Each row is a point. The ring and each string are closed loops that go straight from each point to the next, and from the last back to the first. Before rounding, they use only three directions, however many columns there are. How many times does the string pass through the ring? Passing back the other way cancels.

Ring (10 x 3):
[[ 37 -21  23]
 [ 38   2  23]
 [ 25  22  13]
 [  6  29  -1]
 [-14  20 -18]
 [-22   5 -26]
 [-20 -17 -26]
 [-12 -33 -20]
 [  6 -44  -3]
 [ 25 -39  14]]
String (14 x 3):
[[ 29 -18  -3]
 [ 39 -38   4]
 [ 36 -64   8]
 [  2 -62  17]
 [-12 -37  15]
 [  0 -19   4]
 [ 14 -25  -9]
 [ 20 -39 -12]
 [ 31 -57  -9]
 [ 37 -43  -5]
 [ 43 -52  14]
 [ 32 -49  34]
 [  6 -26  28]
 [  7 -14   9]]
Times through: 2

Ring (6 x 4):
[[ 59 -22 -12  32]
 [ 49  25 -16  20]
 [ 14  37   3  11]
 [-26   0  25  15]
 [-11 -49  25  28]
 [ 25 -57  11  34]]
String (15 x 4):
[[-29 -55  60  17]
 [-44 -37  25  26]
 [-40 -17   5  28]
 [ -6  -6  -3  26]
 [  7  -9  17  19]
 [ -1  -7  44   8]
 [  6  -8  35  11]
 [  1  -1   4  22]
 [-13   5 -16  29]
 [-55   5   1  24]
 [-59 -13  14  25]
 [-36 -18  -7  33]
 [ -8 -14 -11  32]
 [  8 -22  24  20]
 [ -2 -44  58  13]]
Times through: 1

Ring (10 x 6):
[[ 22   3  -3  -2  40   1]
 [  4  27 -20  10  35  11]
 [-14  34 -28  19  23  16]
 [-39  21 -33  27   1  21]
 [-47   0 -29  26 -11  20]
 [-44 -29 -12  19 -18  12]
 [-33 -45   5  10 -15   4]
 [-12 -51  23  -1  -3  -6]
 [  6 -44  27  -8  12 -10]
 [ 24 -19  12  -8  34  -6]]
String (14 x 6):
[[-32   4 -51  25   3  25]
 [-43  35 -54  33   4  30]
 [-46  60 -23  33   7  21]
 [-40  67 -33  33  14  24]
 [-24  38 -69  29  20  32]
 [-17   7 -55  20  16  25]
 [-17  -3 -11  12   9   9]
 [-31   9  -6  18   2  10]
 [-32  -6 -41  22   0  21]
 [-42 -15 -59  27  -9  29]
 [-66 -12 -55  35 -26  31]
 [-61   3 -11  29 -22  16]
 [-33   3   6  16  -2   6]
 [-28  -5 -27  18   2  16]]
Times through: 1
String (21 x 6):
[[-49  41 -13  30  -2  17]
 [-32  16   7  17   3   6]
 [-24   5  -5  15   6   9]
 [-39  30  -7  24   2  13]
 [-46  50 -39  34   5  26]
 [-43  61 -26  33   9  22]
 [-27  53 -50  29  21  27]
 [-10  21 -50  19  25  23]
 [ -6  -2 -32  12  19  15]
 [ -2   8 -38  12  26  17]
 [ 13  34 -60  14  46  23]
 [  7  47 -30  13  43  15]
 [ -3  57   1  13  36   6]
 [-11  28   6  12  21   4]
 [ -7   8 -19  11  21  11]
 [  1   8 -52  13  29  21]
 [ -8  -2 -30  12  18  14]
 [-12   0 -22  13  15  12]
 [-11  -3 -46  15  17  20]
 [-33  35 -58  30  12  30]
 [-50  50 -48  37   3  30]]
Times through: 1

Ring (7 x 8):
[[ 45   4   0  11 -14 -10  14 -17]
 [  7  13   6   2 -22  33  50  -3]
 [-31   8  15 -11 -13  59  47  16]
 [-21 -14  30 -12   2  36 -13  12]
 [  6 -25  31  -6   9   5 -47   2]
 [ 53 -25  11   8  16 -47 -69 -15]
 [ 65 -13  -1  13   7 -50 -41 -21]]
String (33 x 8):
[[-44  17  25 -12 -36  94  84  13]
 [-52  18   2 -17  -5  69  72  30]
 [-32   8  -1 -13   9  37  37  24]
 [-47   7   9 -17   3  58  43  28]
 [-65   4  20 -22  -1  78  44  33]
 [-37  -1   8 -16  14  37  15  27]
 [-10  -4   1  -9  18   9  -2  16]
 [  0 -10  25  -4  -6  24  -7   1]
 [  6  -8  13  -3   4   8  -9   3]
 [  8 -11  21  -2  -3  14 -12  -1]
 [ -1 -20  40  -5 -10  30 -25  -2]
 [-12 -31  60 -10 -11  42 -45  -1]
 [-17 -32  51 -12   2  33 -52   7]
 [ -9 -30  57  -9 -10  38 -44  -1]
 [  0 -20  40  -5  -9  28 -27  -2]
 [  3 -14  25  -4  -2  17 -17   1]
 [ -8 -19  47  -7 -15  42 -19  -1]
 [-40 -22  59 -17 -15  71 -14  11]
 [-41 -11  29 -17   6  51   0  23]
 [-36  -4  11 -16  14  37  10  26]
 [-58   1  22 -21   1  70  33  30]
 [-33   4   2 -14  13  34  25  25]
 [-12   0   9  -7   1  27  17  11]
 [  1  -4  24  -2 -16  32  12  -2]
 [-26   8  29  -8 -31  73  54   6]
 [-38  17  18 -10 -29  80  78  14]
 [-31  18   2 -10 -14  59  71  17]
 [ -8   8  -9  -6  10  14  27  15]
 [  7  -1   4  -2   2   9   7   4]
 [  1   3   0  -3   3  13  18   8]
 [  2   2   6  -3  -3  19  18   4]
 [  4  -1  18  -1 -15  28  17  -2]
 [-22  10  31  -5 -41  78  64   1]]
Times through: 3
String (26 x 8):
[[-68  11  16 -22  -6  85  63  34]
 [-57  -1  42 -19 -22  93  41  20]
 [-21 -10  42  -9 -20  58   8   4]
 [-20 -14  42 -10 -13  51  -5   6]
 [-26 -23  52 -13  -9  52 -25   8]
 [-20 -30  44 -14  10  28 -51  12]
 [  4 -40  64  -7  -6  23 -74  -7]
 [ 22 -32  45  -1  -4   4 -61 -11]
 [ 19 -13  15   0   3  -3 -24  -3]
 [ 27 -17   5   0  21 -28 -45   0]
 [ 32 -15  -8   1  33 -45 -49   3]
 [ 34 -14   7   4  11 -25 -36  -7]
 [ 39 -15  18   6  -4 -14 -31 -15]
 [ 35 -10   2   5  10 -24 -25  -6]
 [ 23  -7   5   2   5  -8 -12  -3]
 [ 31  -8  15   5  -8  -3 -12 -11]
 [ 28  -4  -1   4   5 -14  -8  -4]
 [ 34   4 -21   6  15 -31   2  -1]
 [ 49  11  -5  14 -21  -8  30 -20]
 [ 38  12  12  12 -42  24  48 -23]
 [ 21   5  21   6 -34  32  34 -15]
 [ 12   4  23   3 -32  39  36 -11]
 [ -5  12  23  -1 -39  60  60  -5]
 [  3   1  16  -2 -13  28  20   0]
 [ -7   3   4  -5   0  23  22  10]
 [-35  10  -2 -13   7  42  44  26]]
Times through: 2

Ring (9 x 9):
[[ 19  13  -7  10 -36  21 -19 -22   4]
 [-19  16  -6  19 -35 -18  26   2  25]
 [-39  12 -12  21 -31 -42  43  16  32]
 [-37   4 -21  18 -28 -46  33  17  29]
 [-19  -5 -27  10 -18 -28   5  12   8]
 [  0  -6 -21   5  -2   3 -15   7 -20]
 [ 17  -2 -13   3   6  30 -28   0 -38]
 [ 35   4  -8   2  -5  48 -42 -17 -36]
 [ 37   9  -7   4 -24  42 -42 -27 -18]]
String (31 x 9):
[[ 29  11 -15   8 -59  14 -35 -38  22]
 [ 47  15  -8   5 -54  39 -50 -47   7]
 [ 18  16   3  11 -13  36 -12 -11 -18]
 [ -3  10  -4  13  -7  12   5   5 -13]
 [ 25   5 -12   5 -21  28 -32 -18 -15]
 [ 48   1 -15  -1 -23  49 -62 -33 -25]
 [ 62   0 -12  -5 -11  71 -77 -35 -46]
 [ 41   5   1   1  15  70 -46 -12 -61]
 [  4   9   1  10  12  31  -2   9 -37]
 [  6   9   0  10  10  32  -4   7 -36]
 [ 29   7  -1   4   9  54 -32  -7 -48]
 [ 57   2 -10  -3 -11  66 -70 -33 -43]
 [ 58   0 -18  -3 -31  52 -74 -42 -22]
 [ 22   4 -15   6 -26  21 -30 -18  -8]
 [  5  10  -6  11 -13  16  -5  -3 -11]
 [  5  16   2  13 -12  23   2  -3 -13]
 [ 15  18  -1  13 -34  21  -9 -19   5]
 [-17  17   2  18 -10   1  27  11  -1]
 [ -6   8 -10  13 -20  -2   5   2   2]
 [ -9  11 -15  15 -45 -19   8  -8  29]
 [-34  16 -12  23 -48 -43  40   5  47]
 [-59  19  -5  29 -32 -56  73  27  45]
 [-54  17  -2  26 -15 -42  67  32  24]
 [-20  10  -8  16 -14 -12  22  13   4]
 [-19   7 -17  15 -34 -27  15   3  25]
 [-32   9 -19  19 -44 -45  31   7  41]
 [-58  17 -12  28 -45 -67  68  21  58]
 [-57  21  -2  29 -29 -50  72  27  40]
 [-30  15  -2  20 -16 -18  39  17  11]
 [ -9  10  -9  14 -20  -5  10   3   5]
 [  9   7 -16  10 -42  -1 -15 -18  16]]
Times through: 3

Ring (7 x 12):
[[  9 -34  16  27  26 -35 -21 -12  46   1   2   1]
 [-19 -13  21  19   8 -35   0 -22  25  -6   0  -3]
 [-30  13  12   8 -13 -34   4 -26   9 -12 -13 -18]
 [-17  32  -8  -2 -28 -29 -11 -21   4 -12 -34 -38]
 [ 21  20 -25   1 -19 -27 -42  -8  24  -6 -43 -46]
 [ 42  -5 -24  11   1 -29 -59   0  44  -1 -36 -38]
 [ 43 -35  -5  26  26 -33 -53   0  59   4 -14 -15]]
String (17 x 12):
[[-44  -7  38  21   0 -50  -1 -33  24 -22   8 -15]
 [-11 -13  21  23   2 -54 -40 -23  43 -23  -4 -35]
 [ -8  -4  14  19  -5 -53 -44 -22  40 -24 -12 -43]
 [ -7  10   6  13 -17 -52 -50 -22  35 -27 -22 -56]
 [ 10   0  -2  14  -6 -43 -49 -14  38 -16 -23 -44]
 [ -1  31 -21  -6 -24 -15  -3 -14   0   1 -40 -26]
 [ 12  50 -43 -16 -38  -6 -10  -8  -8   5 -60 -38]
 [ 11  32 -31  -8 -22  -7  -3  -8  -1   9 -46 -21]
 [ 15  12 -19   3  -8 -17 -17  -8  17   5 -34 -20]
 [ 17   8 -18   4  -5 -16 -15  -7  18   7 -32 -16]
 [ 20  12 -27  -1  -4  -1   4  -3   7  19 -37   0]
 [ 57 -59   1  36  44 -38 -67   4  79   6  -4  -9]
 [ 52 -83  24  52  59 -59 -87   0 102  -7  16 -14]
 [ 14 -25   8  23  17 -36 -32 -11  45  -3  -7 -13]
 [ 15 -34  16  30  21 -48 -48 -12  58 -11  -1 -21]
 [-17  13  -1   3  -7 -14  23 -18   0   7 -19   3]
 [-44  20  13   1 -12 -14  49 -27 -14   4 -11  13]]
Times through: 2
String (21 x 12):
[[-50  36   7  -6 -26 -14  48 -30 -23  -1 -20   0]
 [-43  48  -6 -12 -34  -9  45 -27 -29   1 -31  -7]
 [-44  42   5  -4 -37 -35   4 -32  -7 -21 -27 -39]
 [-13  17   6  11 -24 -55 -52 -25  32 -32 -24 -64]
 [ -7  31  -9   2 -32 -44 -44 -21  20 -25 -37 -63]
 [ 15  -3  -1  18  -7 -53 -71 -14  50 -24 -24 -59]
 [  9   0  -4  12  -4 -35 -35 -13  32  -8 -23 -31]
 [ -9  36 -20  -8 -27 -12   8 -16  -7   3 -40 -21]
 [-22  63 -29 -20 -49  -8  17 -20 -26  -1 -53 -33]
 [-14  31  -5   2 -32 -45 -39 -23  18 -26 -34 -61]
 [ -3  -1   9  17  -7 -51 -48 -20  40 -23 -16 -47]
 [-14  19  -3   2 -16 -24   0 -19   7  -4 -25 -20]
 [-40  36   1  -6 -26 -15  36 -27 -18  -1 -25  -7]
 [-37  -6  31  19   1 -45   1 -30  22 -17   4 -12]
 [-14 -40  40  36  24 -60 -36 -24  57 -21  16 -17]
 [  2 -23  16  25  14 -44 -33 -16  45 -11  -3 -19]
 [ -7   8  -2   6  -5 -20   4 -16  11   3 -20  -7]
 [ -7  -2   5  12   2 -26  -2 -16  20   0 -13  -7]
 [ -2 -39  31  34  25 -53 -36 -19  56 -14  11 -13]
 [  0  -9   7  17   5 -35 -21 -16  32  -6 -12 -17]
 [-21  18  -1   1 -12 -17  20 -20  -1   3 -21  -4]]
Times through: 3

Ring (10 x 14):
[[-27   9 -16  -3   7 -29   0 -25  36 -12  -9  -3  -9  -2]
 [-45  16 -12   2  19 -55   6 -37  61 -35 -33 -21  -6   3]
 [-47  18  -6   5  27 -55  13 -45  62 -36 -40 -30  -5  11]
 [-32  12  -4   3  25 -28  15 -44  38 -18 -28 -22  -4  13]
 [-13   4  -7  -2  18   5  13 -38   7   3  -9  -6  -2  11]
 [  7  -5 -11  -9   6  38   9 -28 -25  25  14  13  -1   6]
 [ 28 -14 -16 -14  -7  68   1 -13 -53  52  43  35  -5   0]
 [ 32 -15 -17 -14 -12  72  -2  -8 -56  60  52  41  -9  -2]
 [ 24 -11 -18 -12 -13  54  -6  -5 -40  54  50  39 -14  -3]
 [ -5   0 -17  -7  -3   4  -4 -14   6  16  17  16 -12  -3]]
String (30 x 14):
[[   2   -5  -14  -10    5   29    7  -27  -18   14    8   12    3    1]
 [   3   -3  -13   -8    4   27    5  -24  -15   23   15   14   -5    3]
 [  11   -5  -10   -6    2   37    4  -20  -23   40   28   19  -12    7]
 [  47  -21  -15  -16  -13   99    0   -6  -81   79   66   50   -8    1]
 [  47  -22  -18  -18  -17   98   -3   -4  -81   76   66   53   -7   -3]
 [  25  -15  -21  -18  -12   64   -3  -10  -51   42   40   39    0   -8]
 [   9   -7  -17  -11   -4   35    0  -16  -23   28   25   24   -5   -2]
 [   6   -3  -12   -6    1   27    2  -18  -14   33   25   17  -12    4]
 [  39  -14  -15  -10  -16   74   -7    2  -57   82   72   48  -23    1]
 [  27  -10  -15   -9  -12   55   -6   -2  -40   65   57   39  -21    0]
 [  -2    0  -13   -6    3   14    2  -21   -2   20   15   12  -10    3]
 [  -4   -1  -18   -9   -2   10   -2  -18    0   13   13   16   -6   -4]
 [ -10    0  -20   -9   -4   -1   -5  -16    9    5   10   15   -6   -8]
 [ -16    5  -19   -5   -2  -17   -6  -14   25    5   10   11  -14   -6]
 [ -31   10  -18   -2    4  -40   -4  -21   46  -16   -9   -2  -11   -5]
 [ -49   15  -19   -2   11  -64   -1  -30   67  -46  -34  -16   -2   -7]
 [ -44   13  -17   -3   13  -52    3  -34   57  -41  -34  -16    1   -4]
 [ -22    6  -13   -4   10  -16    5  -30   25   -9  -10   -3   -4    2]
 [ -32   13   -8    3   18  -35    7  -33   44  -11  -16  -15  -13    9]
 [ -53   21   -6    8   27  -69   11  -43   75  -38  -42  -33  -10   11]
 [ -77   30   -3   12   39 -104   16  -56  108  -71  -73  -55   -5   14]
 [ -58   25    0   12   36  -74   17  -51   81  -41  -50  -43  -12   19]
 [ -29   13   -3    5   23  -28   12  -38   38   -5  -16  -18  -14   15]
 [ -23    7  -10   -2   15  -15    9  -35   24   -8  -14   -8   -4    7]
 [ -31    9  -10   -2   20  -26   11  -41   34  -25  -29  -16    3    6]
 [ -25    7  -11   -4   17  -16   10  -38   24  -18  -22  -11    3    5]
 [ -10    3  -11   -4   10    4    7  -28    6    9    2    2   -6    6]
 [  -5    3   -4   -1   16   15   12  -33   -2   21    5   -1  -10   15]
 [  -1   -1   -6   -5   15   28   14  -36  -14   18    3    2   -1   12]
 [   4   -5  -11  -10    9   37   11  -32  -24   16    6   10    5    5]]
Times through: 2
